Rows are points. The points of each table are mixes of a few directions, plus a little noise. How many directions does each table use, and how many do they share? Where both have some left over, give the other angles between the two spaces (their principal angles), to ten degrees, smallest first.
In the rows, 128 means zero.

First:
[[162  99]
 [162 100]
 [ 62 181]
 [126 130]]
Second:
[[124 119]
 [145 159]
 [111  95]
 [158 180]
 [146 163]
 [ 76  33]
 [136 146]]
Directions: first 1, second 1, shared 0; angles 80

First:
[[197  93 147 125]
 [ 55 164 108 131]
 [ 88 148 117 130]
 [149 118 134 127]
 [ 41 171 104 132]
 [202  91 149 125]
 [ 81 151 115 130]
 [211  86 151 124]]
Second (6 x 4):
[[ 93 133  74 140]
 [145 139 134 199]
 [158  97 140  56]
 [ 87 130  48 150]
 [139 141 188 121]
 [146 131 187 100]]
Directions: first 1, second 3, shared 1

First (8 x 8):
[[138 147 130 129 120 129 126 114]
 [ 99  71 124 126 152 125 131 169]
 [ 72  16 120 125 178 122 136 211]
 [175 224 135 131  86 133 122  57]
 [138 148 130 128 119 129 127 113]
 [ 89  50 122 126 163 124 133 185]
 [165 202 134 131  95 132 124  73]
 [147 167 131 129 110 130 125  98]]
Second, 8 rows:
[[  7  48 158 148 153  61 103 126]
 [142 125  58 145  53 164 149 136]
 [185 158 143 127 138 155 137 126]
 [175 123 143 159 118 167 145 124]
 [178 142 127 142 114 164 143 128]
 [150 152 148 111 155 125 124 124]
 [ 49  91 141 124 149  79 110 127]
 [134 182 111  71 144 110 117 134]]
Directions: first 1, second 3, shared 0; angles 50

First:
[[107 141 125 123 128 133 142 114 125 128 151 137]
 [ 52 173 123 114 130 146 178  77 119 126 208 159]
 [ 31 187 122 111 130 152 191  63 117 125 227 168]
 [221  72 132 145 126 106  66 190 139 131  30  89]
 [118 134 126 125 128 132 134 122 127 128 138 133]
 [201  84 132 140 126 110  82 177 135 131  50  97]
 [195  89 132 140 126 111  85 172 135 131  58  99]
 [ 51 173 123 114 128 148 179  76 119 126 210 159]
 [178  99 132 138 127 117  95 162 133 131  76 107]]
Second (10 x 12):
[[142 149 103 101 119 143 129 143 126 146 120 105]
 [ 71 113 173 123 113 105 168  41 146  80 185 170]
 [129 192  68  99 134 173 134 173 106 180 135  99]
 [210  83 130 114 108 108  87 163 148 124  49  85]
 [147  48 192 184 137  77 100 110 145  80  96 157]
 [ 37 144 159 130 126 124 184  38 132  93 219 184]
 [174 100 134 105 104 111 111 131 148 118  86 101]
 [ 85 202  77 141 163 179 144 170  86 180 170 135]
 [106 129 136 127 126 125 141 106 130 119 148 141]
 [181 119 107 157 151 135  83 205 113 159  69 103]]
Directions: first 1, second 3, shared 1

First, 11 rows:
[[140 122 109 148 137 114 116 166 124 130 103 136 165 143 110 117 137 134]
 [161 102 115 144 139 159  96 148 115 152 139 129 163 162 144 178 183 176]
 [180  98 138 108 142 136  95 126 124 165 154  90 188 132 109 200 163 163]
 [ 83 160 127 130 116  85 164 130 142  94  92 145  95 102 108  48  66  70]
 [163 125 150 111 143 143 117 105 122 132 170 100 129 112 129 178 147 163]
 [ 87 150 129 124 113 100 157 122 140 107 102 140  98 109 118  69  79  77]
 [158 126 137 126 143 138 117 125 121 127 153 114 134 122 129 160 148 161]
 [ 36 121 122 105  71 138 159  88 150 150  95 155  81 146 161  82  83  38]
 [122 127 114 142 127 120 126 150 128 127 106 141 140 140 123 109 127 121]
 [177 165 152 142 171 130 132 123 111  74 179 113  88  85 129 143 140 196]
 [101 113 116 129 108 144 127 126 131 148 113 144 127 155 148 125 133 109]]
Second:
[[131 137 123 127 133  71 134 159 139 119  89 119 169 106  70  84  88  93]
 [106 163 128 145 130 118 154 130 127  85 120 150  76 111 138  76 102 118]
 [ 98 147 127 132 118 126 149 118 130 108 121 143  89 121 140  95 105 109]
 [138 157 131 159 149 155 135 128 110  83 158 147  68 122 167 125 150 181]
 [193  95 123 116 150  87  88 171 129 168 113  85 249 128  56 171 147 143]
 [190 124 128 144 164 123 102 159 113 124 145 109 173 126 107 164 165 188]
 [127 110 128 112 119 117 120 130 135 155 116 114 165 131 109 137 122 110]
 [ 94  84 133  87  83 175 118  77 141 196 139 120 130 164 167 180 142  95]
 [120 138 129 133 126 134 136 122 128 115 133 137 102 126 143 119 127 129]
 [124 124 126 121 123 112 128 132 134 137 116 123 147 126 110 119 116 111]
 [ 87 137 132 132 108 188 146  81 121 116 160 156  37 141 204 133 142 135]]
Directions: first 4, second 3, shared 3

First, 11 rows:
[[125 104 141 136 128 123 125 132 151 111 102 129 132  50  96 138 111 109
   96 149 131 110  96 110  83 104   7 152 138 124 199 148]
 [152 158 109 128 108 138 129 140 123 121 148 121 136 165 143 123 153 116
  177  98 144 121 144 126 186 146 227 108  97 123  72 129]
 [138 119 117  94 158 148 118  94 115 155 140 157 120 199 133 153 119 190
  104 125  83 174 175 154  97  94 158 151 168 139 113 101]
 [ 84  86 157 157 142  81 103 134  99 145 133 116 107 149 152  99 127  99
  134 146 143 131 109 139 122 178 129  95 115 114 128  96]
 [125 163 127 129 110 140 167 141 148 113 112 116 139  67 118 122 124 125
  118 134 138 106 106 113 140 125  99 130 128 139 139 164]
 [109  78 143 134 155 100  89 114 102 152 138 139 109 181 142 126 123 131
  123 138 116 153 139 147  97 141 129 122 137 117 133  86]
 [ 91  93 152 142 146 100 116 124 114 143 122 126 113 126 135 116 114 124
  106 152 125 136 113 138  96 145  85 120 140 125 152 110]
 [163 142 111 121 112 149 129 134 151 106 124 132 144  99 106 146 135 117
  137 113 133 113 128 111 134 102 111 147 119 126 141 150]
 [154 174 110 122 102 154 156 142 150 105 124 120 146  94 117 132 139 122
  144 112 141 106 124 111 164 118 147 132 115 135 114 162]
 [138  96 124 134 139 110  78 122 100 142 158 137 117 214 149 128 146 113
  169 108 131 147 154 143 143 149 206 110 107 109  92  84]
 [129 195 118 110 109 165 199 133 156 114 107 118 145  62 116 128 118 161
  101 134 123 113 118 117 145 108 111 142 146 157 126 180]]
Second:
[[137 123 118 106 147 140 117 105 114 148 142 147 121 193 137 142 127 168
  123 120 100 161 165 148 118 112 173 137 148 133 104 104]
 [114 105 143 139 133 113 121 130 133 125 115 125 125  93 117 126 117 114
  109 144 132 120 107 122 100 127  62 133 133 124 167 130]
 [163  47 123 125 156 113  38 107 116 136 146 161 118 195 113 163 133 113
  141 113 110 156 159 136  77  98 106 153 128  99 160  77]
 [110 126 141 126 133 132 154 125 148 123  99 128 131  54 106 132 103 140
   78 156 119 120 103 119  85 105  23 150 157 140 183 153]
 [182 154  96  94 122 176 135 115 154 113 127 149 147 124  99 167 130 158
  122 106 105 134 157 119 121  67 123 169 144 138 134 150]
 [139 135 125 141 109 124 124 145 135 110 130 117 135 109 125 122 140  94
  155 117 151 106 115 114 154 140 136 119 101 119 125 139]
 [ 96 188 132 136 109 129 185 145 118 132 131  99 128 125 161  89 135 135
  144 130 147 115 116 132 192 177 211  87 113 145  67 147]
 [ 72 132 157 150 130  99 154 139 111 142 121 105 115 111 154  89 119 121
  117 155 143 121  99 136 138 178 129  94 126 134 119 126]
 [139 142 119 135 113 127 125 140 123 121 141 119 132 148 139 119 146 108
  165 111 145 119 132 125 169 148 188 110 101 122  95 127]]
Directions: first 4, second 4, shared 4
